Each row of a before or after table is a point. The points were changed in one or more steps. Then noise was added and the rows were shuffled. The steps act on columns, c1 being the first. What was done? A step turns or swaps two columns, mirrors them in a line or flattens them onto one, adds a multiple of one to another, or multiplies or shifts one. Angles are multiples of 10 degrees, from the lower column toward the higher: turns from -170 to 170, lines from 10 to 170 but not 90. Use the fewest steps. Two steps may share a column if one is a turn and the other turns, adds or multiplies; they go together, in the order done. Otherwise the lowest column goes first.

Before, 13 rows:
[[ 12 -16]
 [ 54 -39]
 [ 72 -22]
 [-53  24]
 [ -8   5]
 [ 19  65]
 [  8 -56]
 [  9 -35]
 [-25 -77]
 [ 71  14]
 [-34  57]
 [  1  55]
 [  0  19]]
After:
[[-12   6]
 [ 73   5]
 [-49  42]
 [ 23 -28]
 [ 71 -21]
 [-53   6]
 [ 27 -49]
 [ -3  17]
 [-17  57]
 [  1 -84]
 [ 61  36]
 [  0  69]
 [ 19  -8]]
Steps: turn c1 and c2 by 20 degrees

Before:
[[ 35  68 -24  87]
 [ 34 -68  17  40]
 [  3  61  10 -61]
 [ 10  25  21 -64]
 [-26 -13  26  27]
 [ -6 -76   6  20]
 [-10  29 -16 -20]
 [-65  46 -29 -40]
 [ 28  37 -37  47]]
After (9 x 4):
[[-29 -55  11  40]
 [ 68  28 -26 -37]
 [ 14   9  43  45]
 [ 19  12   0 -20]
 [ -7  64  -8 -61]
 [ -4 -74  -3  12]
 [-22  40 -11 -70]
 [  0   1 -38  30]
 [ -7  57  42  89]]
Steps: add 0.7 times c3 to c2; turn c1 and c3 by 130 degrees

Before:
[[ 80 -50  46 -32 -78 -24]
 [ 59   6 -18 -15  85  55]
 [  4 -11 -41  13 -20 -58]
 [  7  -2 -13 -48  -3  14]
 [ 34  22 -31   0  -2  25]
 [ 75  22  60   0   0  68]
 [-64 -46 -20  50 -16 -35]
 [-22 -68 -48  37 -64 -17]]
After, 8 rows:
[[ -16   31  -26   -9  -29  -26]
 [  10  -59   37   41 -104   21]
 [  65  -40  -30  -19   43   34]
 [  81  -60  -60   -1  -15   20]
 [ -24    1  -10   39   -8  -14]
 [  23   -8  -44    1   -8   58]
 [ -30   14   62  -18  -66  -68]
 [ -99   12  -18  -38  -11  -56]]
Steps: turn c1 and c5 by -60 degrees; turn c1 and c4 by -150 degrees; turn c2 and c3 by 10 degrees; multiply c6 by -1

Before (11 x 9):
[[-35 -31 -15  52  32 -56   9 -11  16]
 [ 58  22  27  60  33  61 -30   1  43]
 [-18 -18 -65  19 -53  51   7  -5 -11]
 [ 18 -52  37 -21  31  24  24 -31 -10]
 [-19  -5 -43 -31 -37  -3  60  38 -35]
 [-63 -16   6 -19  32 -36 -32 -26 -13]
 [ 66  -5 -67  39  35 -26   2  -6  19]
 [ -1 -18 -79 -52  20  24 -30  16  68]
 [ -4  37   5  -2   8  65  74 -29  -8]
 [ 54 -28   1  51 -18 -21  16  -9  57]
 [-57  42 -81 -23 -71 -61 -33 -25  32]]
After:
[[  3 -16  -9  32 -28  59   6 -11  59]
 [-59   6  -5  60  37 -27  29 -32  -9]
 [-22  20 -91 -30 -18  -6 -11  18  68]
 [-29  31  26   2 -50  10  11 -33 -11]
 [  8 -37 -50 -35  -6 -12  25  40 -34]
 [ 76 -71 -91 -84  41 -33 -13 -26  33]
 [ 64  34 -26  -4 -30 -13   3 -11  15]
 [-76  33  17 123  24  34 -13   0  43]
 [ 55  29  -5 -54 -18 -49 -15 -28 -13]
 [-41 -51 -76  71 -20 -32   4  -4 -10]
 [  2  34 -77  12  -4  69   2  -6  18]]
Steps: add 1 times c6 to c4; turn c1 and c6 by 110 degrees; swap c2 and c5; shift c3 by -10; multiply c7 by 0.4

Before:
[[-27 -26  36   5 -53  58  -1   2  60  14 -40]
 [-27 -30  16  -1 -14  -7 -23  -3 -29 -40   4]
 [-53 -49  58  93  34  -7 -14  28  19 -78 -26]
 [ 47 -10   1  18 -56  25 -41 -70  39 -10  22]
 [ 64 -25 -33 -22 -50   6  11   9 -32 -35 -44]
 [  5 -28  45  36 -36 -30  16  -1  48 -53  38]
 [  2 -36  19  87 -62 -35   7 -18  23  27 -25]
 [ 38   9 -53 -14 -22  28  -2 -28  13  -8  74]
 [-16 -15 -17 -23  32 -24  55 -33 -29 -74  -1]
 [ 61 -47  11 -35  45 -16 -47 -61  17  34 -12]
 [-35  42 -48  38 -65 -33   5  19  22 -47  -4]]
After, 11 rows:
[[-26   7   5  -3 -12 -14  28 -22 -59  38   6]
 [ 38 -19 -21 -14 -26  57 -10 -14  26   8  75]
 [  2  17  28   6 -62 -30   3 -36  48 -23 -41]
 [-53  40  -1  10  35 -58  40 -12  39  82 -41]
 [-35 -14  43   3 -62  42 -14  42  45  47 -13]
 [ 46 -51 -26  -4 -55   0  16 -60  81   7  19]
 [ 60 -23  14   2  48 -16  45 -77  36 -34  -8]
 [-30  17 -63   8 -53 -25  11 -19 118 -10 -42]
 [ 64  28   4   5 -48  32   1 -10 -66  36 -42]
 [-20  18  26  -1  29  13 -51 -34 -56  76   3]
 [  6  22  21  -6 -38 -49  -3 -19  98  54  31]]
Steps: turn c2 and c8 by 40 degrees; turn c2 and c7 by -150 degrees; mirror c3 and c6 in the line at 130 degrees; flatten c4 and c11 onto the line at 100 degrees; multiply c9 by 2; multiply c10 by -1

Before (10 x 14):
[[  22  -33  -24   -3  -37   -5   39   37   10   -6  -30   29   12  -90]
 [  26  -17   -7  -26  -41   40  -45   45   22   14   -2    9  -17   -4]
 [ -41  -15  -19   13   93  -46    7   29   -2  121   34   16   -9    6]
 [   8   54   -2  -32  -20   12   57  -16   31   -7   18   22    1   30]
 [  31  -17  -28  -54  -11   22  -42  -16   20   -4   40   24  -15   -2]
 [  20  -27  -11  -29   -4   23   11  -41   22  -10  -26   18  -24   18]
 [   5  -30   -8    9  -19   31   10  -19  -57   -8   18  -68   31  -11]
 [ -34  -30   -9  -12  -45    7  -39  -39    5    9   -3  -58   46   29]
 [  13   -2  -20    6  -23  -18  -13   16   28  -15   27   -6  -28   10]
 [  13  -22   -6  101  -38   37  -43 -114   33  -10   17    5   11   -6]]
After (10 x 14):
[[ 23 -29  26  39 -36  22 -36  24  -6 -11  -6  -5 -17  24]
 [ 40 -14  11 -33 -24 -46  24 -31  13 121 -10   3  88  16]
 [ -3  52  25   6  -1  13 -10  13 -17  -8 -35 -16 -21  34]
 [ 34 -29 -39 -21  23  32 -24  32  44 -10  -5 -25 -11 -64]
 [-26 -22  30 -81 -31  37  -1 102 -17 -11  67   7 -54   1]
 [-38 -17  35   5 -16  22 -13   9   9  -2 -67  11 -18  20]
 [-16  -2  34 -26  -9 -18  -7 -28  -3 -15 -13 -12 -27   0]
 [ 51 -32  23  26  38  -6 -56 -25  12  -7  16  92 -26 -20]
 [  8 -32  10  11  35   7  37  57   3  10  -6 -53 -35 -37]
 [-38 -16  23  20  20  40 -10 -48  -9  16 -18   7 -37   5]]
Steps: add -1 times c2 to c7; turn c1 and c7 by -120 degrees; turn c3 and c9 by -130 degrees; turn c4 and c11 by 130 degrees; turn c8 and c13 by -150 degrees; turn c5 and c13 by 110 degrees; turn c12 and c14 by 60 degrees

Before (14 x 18):
[[-16   3 -16 -32  10 -25  25  15  18 -33  11 -15 -37  10 -27 -28  32 -23]
 [-45 -31  25  20 -10  23 -17 -24  21  -7  -8 -27  -3  26  -4   0  -5  -8]
 [ -7 -25  22 -17 -25 -37  18  -6  -5   0  15  -8  19   0  22 -15  28  18]
 [-10 -15   6 -13 -36 -38   4   3  45   7 -38   5 -19  -7 -31   5   3 -22]
 [-15 -38  12 -27   7  15 -14 -39   9 -43  23   9  -8  -4 -42  -6  -3  24]
 [-32  13  -5 -20  -4  -3  48 -49  20 -28 -33   9 -10  26  -9   3  -9   8]
 [-36  -3  -4   8   6  15  -3   9  14 -33 -14  16   6   1   6  -3 -27  18]
 [-20 -13  33  -7 -22 -12 -15  18  14   3   4 -12 -10  19  -7  19 -17 -27]
 [-26 -24 -24  18  -5  19   9 -30 -11 -49  14 -17 -25 -23 -28  23  -4 -13]
 [-13 -31   6 -15 -27  20  -7  -6  40  -3   3  -7   0   8  16 -30 -28  -6]
 [-11  12 -21  28 -15   4   2  15 -14 -23  18  25   0 -14 -43  11  -8 -41]
 [-28  -5  -6  18  -4   0  18   8  20  -7  20 -13 -40 -25 -32  -3 -11  16]
 [  4 -49  36 -12  12   5  35 -43  14 -14   3 -27 -19 -19  -9 -32 -11 -14]
 [  6  10 -23  30 -15   7  14  18  27 -46  10  -9 -21  -9 -12 -21 -19  20]]
After:
[[-13 -32   7  16 -22  20 -18  -6  40  -4 -24   5   5   7 -11  17  15   0]
 [-45 -31  24   2   7  23 -42 -24  21  -7  -4 -34   2  26  22  -8   8   0]
 [-28  -5  -6  -6 -11   0  45   8  20  -6   8 -21  27 -25  39  19   0   0]
 [-33  14  -5   9 -12  -3 120 -49  20 -28 -14  20   6  27   8 -30   2   1]
 [-15 -38  12  15  10  14 -35 -39  10 -43   6  24  -7  -3  51  24  -8   0]
 [ -6 -26  23  19  -8 -36  45  -6  -5   0  -5   4 -10   1 -12  20  34   0]
 [-26 -24 -24  -3   8  19  23 -30 -11 -50  27 -25  15 -24  18   1   4   0]
 [-10 -15   6   7 -36 -38  10   4  45   6 -15  12   7  -7  39 -35  35  -1]
 [-20 -14  33  13 -31 -12 -38  18  14   3  18  -4   7  19  33  -7  15   0]
 [  4 -49  36  27  -3   5  88 -43  13 -14 -26 -12  14 -19  41  19 -15   0]
 [  7  10 -23 -18 -18   7  35  18  26 -46 -13 -26  16  -9   3  18   8   0]
 [-36  -3  -4 -16 -13  15  -8   9  14 -32  -9   7  -3   0 -10 -11 -15   0]
 [-11  12 -21 -37 -10   4   6  16 -14 -23  19   0 -15 -15  26   9  11   0]
 [-16   3 -16  35  16 -25  63  14  19 -33 -20   9  26  10  27  24   0   0]]
Steps: turn c13 and c15 by -160 degrees; add 0.7 times c3 to c15; mirror c4 and c12 in the line at 110 degrees; turn c5 and c17 by -70 degrees; add 0.7 times c6 to c5; multiply c7 by 2.5; mirror c11 and c16 in the line at 30 degrees; multiply c18 by 0

Before, 12 rows:
[[ 18 -18 -24  42 -53  42  11 -11   2  13 -15 -49  31 -11  36 -33   0  30
   18 -12 -12 -12 -27 -64]
 [  0  31 -13 -11   6 -27 -12 -47  23 -24  28 -27 -10   1 -27  -8  -3  -6
  -16  -4  16  39 -14  -6]
 [-21  14 -12  19 -13 -27   1  16 -25  14 -28 -22   8 -12 -47  -6 -27 -32
  -34  30   0   7  -7   9]
 [ 28  14 -18   7  -8  11 -27 -23  23  38 -19 -18 -19   6   4  -7  -1 -25
   55  23 -16 -13  -1  10]
 [ 25   9 -10  18   4 -14  39  -6 -47 -40  -9 -38 -14 -41  -5  -8   2  33
   51  19 -42   4  36 -29]
 [-30 -10  -5   8 -18   3 -16 -23   5  66   7  23 -35  26  -9   0  30   3
  -16  15  32 -15 -12   6]
 [  4   9  19  16  -9  -8  21 -29 -14 -44   2  30  69  19 -10   4 -38  -9
  -17 -25  19 -22 -47  41]
 [ 39  48 -36  28 -44  -2 -40  24  -2 -26 -32 -53  -7 -10  12  38   7  -2
   20 -20  11   4  31 -31]
 [ -6  19 -19 -38  -4  -4  -6 -24  23  66  28  15  37  -5 -63   7 -28  51
    7 -10  52 -40  45   1]
 [-30  37 -38  42 -40   5  10 -12  16   8  24 -28  17 -31 -48  -5 -24   8
   -2 -12 -24  24  24 -18]
 [ 47   9  -8  20  33 -37 -58  19  -9  25  -2 -13  -6  -1 -34   2 -40  -9
  -28 -20   5 -18  25  -7]
 [  9  16  -5 -20 -28  -1 -16 -15 -37   8  34   1   9  18 -11 -15 -18  -6
  -26  17   3   7   8 -25]]
After, 12 rows:
[[  46    1  -49  -41   -3   -6  -58   23   -6   25  -40  -34   -5    2
   -31    5  -38   -6  -28  -24    2  -51   -4   -3]
 [  -2   35  -22    4   -9  -33  -12  -52   21  -24  -22    3  -12    0
   -29   -9    5   -3  -15   -9   14  117   35   -5]
 [   6   10   38    9   22    0   19  -30  -17  -41   -9   59   67   24
   -13    1  -36  -11  -19  -26   15  -71    2   40]
 [ -32   36  -28    1   53  -21    8  -17   13    6   12  -37   20  -33
   -50   -5  -26   10   -2  -13  -23   76    9  -17]
 [  36   53  -63    5   53   31  -40   22    0  -24  -13  -60   -8  -16
     9   43    4   -4   20  -18   14    8   33  -19]
 [ -27   -3  -16    8   19   -3  -21  -21    0   67    7   29  -42   25
   -14    0   34    1  -18   17   32  -46  -15    5]
 [  -9   17  -17   29  -24  -23  -10  -24   24   68    0  -35   39   -6
   -63    7  -29   46    5   -6   50 -125  -33    0]
 [  28   10   13  -20   13    6   34   -2  -47  -37  -17  -49  -21  -43
    -3   -3   -2   38   54   15  -39    9   12  -27]
 [  32   14  -35    0   12   21  -28  -19   22   45    9   -9  -18    5
     5   -5   -3  -23   56   23  -11  -36   10    9]
 [ -23    9  -11   -3   17   25    4   14  -25   10  -34   -3   10  -10
   -51   -3  -19  -34  -35   28    4   18   24    6]
 [  10   18  -14   30    5  -36  -13  -15  -36   13    3   -8   14   23
    -5  -15  -14  -10  -24   20    4   16   -1  -29]
 [  20  -23  -10   -8   73   23   15  -10    3   16   31   -3   35   -7
    43  -33    0   37   20  -14  -11  -34   59  -63]]
Steps: add 0.7 times c7 to c3; turn c4 and c5 by 130 degrees; add 0.3 times c24 to c4; turn c6 and c11 by 80 degrees; mirror c12 and c23 in the line at 150 degrees; multiply c22 by 3

Before:
[[ -19    9    5  -35   13   12  -18    9  -11    5  -53  -23  -39  -34
   -49   85   10    5    1   -7   45  -56   25  -34   57   30    2  -34
    -5   37    4   13]
 [  89  -26  -34  -21   13   45  -34    4  -15  -14   20   20   56   57
    26   -8   -1  -56    8   50   54    5    4  -27  -23  -14    7    5
    72   46   19   28]
 [ -15    5   31   11  -57  -99  -24   23  -18   91   52    9  -12    1
   -75   -4   57   19  -16   16  -51   12  -51  -26   19   15   26   30
     1   45   90  -74]
 [ 121   22   32  -72  -13   -1  -24   33    8  -29   49   33   17   -7
   -13   50   75   25  -41  -32  -52  -15  -22    1   -3    2  -57   68
    61   26   -1   40]
 [  -8  -58  -90  -16   -4   26   12   50   12    0  -42  -21  -47  -16
   -43   23   45   45   28  -92   49  -51    3  -27  -45  -18   -5  -28
    -8   35  107   13]
 [  76   38  -11  -48    3   -6   79  -34  -36   68   47   41   35  -59
    -3    7   40  -18  -50   -9   59   32   33  -15  -27   26  -17    2
    33  -83   81 -106]
 [  37  -43  -42   25   46   -9  -25  -73  -20  -18   39  -24  -50   72
    38  -37   21   24   30   31    2  -72  -23  -18   -3   30   67   33
     7    7   63  -11]
 [ -41   17  -14  -45  -61   23  -25    2   57   43  -56   -9   -9  -25
   -11   37  -44   60   47   29  -45    1   -3  -11  -32    7   64   35
    -9   69   66  -55]
 [ -26   37   19  -23   16   16  -12   33  -49   69  112  -67  -26  -43
    71  -18  -24   58  -18  -52   21   12   -5    7    4   47   15  -28
    53   22   44   99]]
After (9 x 32):
[[  5 -67 -84 -15  -1  32 -31  47   5  11  38 -32 -48  16  -1  -5  51  49
   29 -97  54 -38  21 -42 -54 -16 -10 -28  -9  35 105 -11]
 [  1  14  12 -36  20  71 -14   7 -12   8  67 -22 -39 -32   4  56  10   2
    1  -9  40 -42  10 -41  61 -40 -11 -37  -6  31   2 -12]
 [ 14   5  24   4 -56 -70   9  21 -11  86 -70   9 -13 -14  -1  78  60  19
  -12  11 -49 -28  29  24  27   2  34  26   1  43  92  69]
 [116  21  34 -76 -19  36  24  29  21 -28 -53  30  17  -6 -31  33  76  24
  -44 -31 -52 -12   0 -16  -7 -10  17  67  56  30  -7 -69]
 [-34  12  -7 -45 -62  44   9   2  54  48  45 -19 -11  -6   2   4 -42  58
   37  33 -45 -26  25   1 -36 -13  -9  36  -9  66  62  77]
 [-44  31  23 -27  13 -22  20  29 -62  67 -96 -56 -23 -47  13 -23 -30  54
  -21 -52  22  -3 -50   6   3 -43 -82 -27  55  25  40 -60]
 [ 72 -21 -37 -22  12  26  20   3  -7 -12  -8  18  53  10 -30 -36  -1 -49
    9  48  52 -36 -20  20 -19  55 -24  14  75  46  17 -12]
 [ 67  42 -17 -43   8   3 -70 -43 -27  72 -27  56  36 -23 -28   8  46 -16
  -45 -11  57  34 -52  41 -21 -62  81  -2  34 -84  77  67]
 [ 13 -51 -45  26  56 -38   0 -72 -18 -17 -48 -17 -52 -33  -3 -18  14  24
   29  35  -1 -48  -2 -60  -3  68 -41  35  12   2  69  49]]
Steps: flatten c1 and c15 onto the line at 160 degrees; turn c6 and c16 by -50 degrees; turn c22 and c24 by 110 degrees; turn c7 and c22 by 150 degrees; turn c9 and c12 by -10 degrees; turn c11 and c23 by -150 degrees; turn c14 and c26 by 90 degrees; turn c27 and c32 by 140 degrees

Before (8 x 64):
[[ -23   25   -9   -9   24   -7   -6  -41   44   -5   -7    2   12   -6
    24  -21  -63   14   23  -15   21   -4   -2   -6   27   -5    9   10
     5    8   21  -24   48  -11  -14  -17  -27   39   -8   49   13    2
    21   28   29  -23  -20    5   -2   19    6   13  -20    3    8   13
    25   -7  -15   14   -8   -1  -19    6]
 [ -14    7   -3   21    8  -18   -9    2  -19   -8    3   11    0  -32
     3  -38   -1  -74   -1  -27   24    3    4   36  -21    8    0  -17
    12  -27  -38   37   -5   -2   11  -33    4   -4   -6   -5   25    1
    33   27   34   62    3   11   -1   16    3    9  -29   25   10   31
    -1  -14   -9  -17   -5   18   13   10]
 [   4   29    4  -15   10  -45  -11  -10  -26   -7   10   -5   24   -2
     1   -6    5    9  -26  -19  -25    6    3  -15   41   12    7   21
   -44   -1   18   29   17    4   -6  -35    1   24    3  -13   23    3
     5  -23   12    4   11  -10  -14   -9   16   -4  -14   14    7    1
    -5  -16   -5   13   -3   -2  -14   12]
 [  14   26   -9  -19   10  -15  -10    1  -33  -24   12   -2   16  -32
     4   17  -12  -15   14  -17  -16   17    9   -2  -24   13   -1    9
   -49  -53  -24   13   -8  -13  -24    9  -50   -2  -13   -2   16    8
    -3  -29    8    4   22  -45   32    8   41   28  -12 -121   14   12
    19   -9   -7  -26   -3   -3  -12    1]
 [ -70   14   -6    3   10  -14   -5   11   27   -7    9   27   -3   36
   -41   -1    9   15  -20  -13   21    1   -5   42   13   -5   -1   -2
   -24   -7  -22   24   -6  -12   -6   -5   15   10    0   23   30  -16
   -41   25   29   22   21  -11  -13  -16   25   30  -29   19  -39   17
   -62    4   -4    9   13   51   -6   -6]
 [  -6   18  -10  -10   29   -9  -10   12   -8  -19  -11   13   21  -32
    30    1    7   11   23  -27  -10   14   23    5  -10   11   12    0
   -29  -20  -13   30   -4  -12  -22  -38    9   -2   -9   -8  -42    4
   -32   23    8  -14   19   -6   10    1    2   10  -23   18   29   48
    20   28  -20    2   21   39   66    9]
 [   8  -76   40  -18   30  -24  -15  -16   -7  -32   32    0   -2   31
    31    0    1   11  -19  -14  -15  -10    1  -16  -25  -58   -1   -6
    14   11   -3   42    5    2  -15   52   15    4   -4   -6   16    5
    26    9   32  -12   10   16   -3   12   25   25   98   16   -1    2
    11   18    3    3   -6   22   -5   12]
 [  15   21   21  -11    9  -16   -5   10  -24   -7  -16   -7   -3   -1
   -32   -5    0  -25   14  -12  -10  -22    3  -14  -14   18   23  -14
     4   12   19   40   -1   -7   13   -8   17   -4   21   -3   19   -3
     6   22   -9   -8   -6    4  -14    2   -1   18  -33   27   29   19
     7   21   54   16   -3   -6   -4  -27]]
After:
[[   9  -76  -47  -19   32    6  -14   14   -8  -30   32    0   -1   31
    31    0    1   10  -18  -16  -14   -9    1  -16  -25  -59    0   -7
    15   12   -4   39    5    2  -15   52   16    4   18   -5   16    6
    26    9   31   -4   10   15   -3   13   26   25  -36   16   -3    4
    13   18   -7    4   -5   23   -5   10]
 [   3   26  -31  -17   11  -33  -11   -4  -26   -7    9   -4   25   -3
     1   -5    4    9  -24  -18  -24    7    3  -14   40   12    9   20
   -45    1   17   30   18    3   -5  -36    1   24   -6  -14   24    3
     5  -23   12    1   12  -10  -13   -8   17   -5    4   14    9    0
    -7  -15  -19   12   -2   -4  -16   11]
 [  -7   18    2   -9   28  -15  -10   -5   -8  -20  -10   13   21  -30
    30    0    6   12   23  -26  -10   14   24    4  -10   11   12   -1
   -28  -21  -14   30   -5  -11  -20  -37    9   -1    3   -8  -42    4
   -32   24    7   -6   21   -6   10   -1    3   11   11   16   31   49
    21   27   12    3   24   40   67    7]
 [ -14    5   -9   22    9  -16  -10    8  -21   -7    2   11    2  -34
     5  -37    1  -75    0  -27   26    3    3   36  -20    7    2  -16
    13  -28  -40   38   -6   -2   11  -32    3   -5    1   -4   28    2
    32   28   34   23    4   13    0   17    3    9   12   25    8   32
    -1  -13   12  -17   -2   19   13   11]
 [ -70   14   -6    3   10  -17   -5  -12   27  -10   11   25   -3   36
   -39   -2   11   15  -22  -13   19    2   -3   42   13   -5    0   -4
   -22   -7  -23   23   -7  -14   -6   -4   16   10   -3   23   28  -16
   -42   24   30    6   21  -11  -14  -16   26   32   12   19  -39   16
   -60    4    1    7   14   51   -7   -6]
 [  15   25   -2  -18   11  -17   -9  -10  -33  -25    9   -3   16  -35
     3   16  -14  -15   14  -18  -15   20    9   -1  -22   14    0    9
   -50  -53  -26   13   -7  -12  -25    8  -50   -3   10   -2   15    9
    -3  -29   10    1   22  -42   34    9   41   30   10 -122   14   14
    18  -10  -11  -24   -2   -4  -13    1]
 [  16   20  -28  -11   11   -1   -4  -42  -25   -8  -15   -8   -3   -1
   -33   -6   -1  -26   13  -11  -12  -22    3  -14  -14   18   22  -13
     3   12   19   39   -2   -6   13   -6   17   -4  -23   -3   19   -3
     7   23   -8   -4   -8    3  -14    2   -3   19    6   27   29   19
     6   20  -32   15   -4   -5   -4  -27]
 [ -26   27    1   -9   24  -11   -4   42   45   -5   -6    4   11   -6
    25  -21  -63   15   23  -16   23   -4   -2   -6   28   -8   11   10
     5    9   22  -24   49  -10  -16  -16  -28   40    2   51   14    3
    21   29   30  -10  -19    5    0   20    6   13   10    3    8   12
    25   -7  -13   15   -7   -2  -18    7]]
Steps: mirror c3 and c6 in the line at 70 degrees; add -0.5 times c29 to c59; turn c8 and c59 by 140 degrees; multiply c53 by 0.4; turn c39 and c53 by -160 degrees; multiply c46 by 0.4
